Every row gives one point. Two turns around zero, p and q, are shown by what they do to some points. Where does a point land after both, in the order given? Backwards means that the second turn is done in reverse. Each puzzle has new turns, and all numbers are rounded.

Turn p:
[14 -8] -> [15 -4]
[15  7] -> [13 10]
[13 16] -> [ 9 19]
[-48 -25] -> [-41 -36]
[5 9] -> [ 3 10]
Turn q:
[ 8 21] -> [11 19]
[20  7] -> [21  4]
[-27 -27] -> [-31 -22]
Where do these land?
q, then p: [ 38 -24] -> [ 40 -21]
p, then q: [-22  -1] -> [-22  -3]
q, then p backwards: [ 1 18] -> [ 8 16]
p, then q: [-17   7] -> [-17   6]

Turn p:
[-1  2 12] -> [-4  7  9]
[ 12  -5 -21] -> [ 15 -15 -12]
[ 15  29 -31] -> [ 33  11 -28]
[-11 -27  48] -> [-35  -3  44]
[-16   2  -7] -> [-11   3 -13]
Turn q:
[  5  31 -15] -> [ -1  25 -24]
[  6 -40  22] -> [ 11 -26  36]
[ 14 -19  27] -> [10 -3 34]
[  5  16 -29] -> [  9   8 -31]
[-23  25 -14] -> [-24   8 -27]
[ -7 -13   9] -> [ -5 -12  12]
Where do these land?
q, then p: [ -7  -8 -17] -> [  1 -19  -7]
q, then p: [ 1 -4  7] -> [-3  2  7]
q, then p backwards: [ 15 -37  45] -> [ 37 -24  41]
q, then p: [-1 25 -5] -> [  5  14 -21]
p, then q: [ 12   2 -40] -> [ 36 -12 -17]
p, then q backwards: [-20  22  10] -> [-1 31  7]

Turn p:
[ 16   7  14 -20] -> [ -9  24   7 -15]
[  7 -10  13 -32] -> [ -6  15  -5 -32]
[ 10   5 -25   2] -> [25  6  2  9]
[17 -8 -4 16] -> [10 -8 21  3]
[-48   0  13  12] -> [-27 -28 -30  14]
[ -3   6 -11  21] -> [  7 -10   4  21]
Turn q:
[ 3 22 12 15] -> [  6  18  19 -12]
[-3 25 -8  3] -> [-1 26  0 -2]
[-36   2   9  10] -> [-34   2  11 -14]
[ 17  -4  -1 -14] -> [ 17  -6 -13   2]
[ 24 -37 -27  -2] -> [ 13 -26 -12  41]
[ -5  -8  15 -12] -> [ -2 -14  -6 -15]
Where do these land?
q, then p: [ 10   8  12 -10] -> [  8  15   4 -10]
p, then q backwards: [ -9 -12  -9  38] -> [ 14 -38   0  10]
p, then q: [-18 -20 -13  -8] -> [  6 -10 -19  21]
p, then q: [ 10 -13  19   4] -> [ -7 -14  -6 -19]
p, then q: [  6 -11 -16 -11] -> [ 20   0 -11   4]
q, then p: [  2  48   7 -11] -> [ 1 48 -9 10]
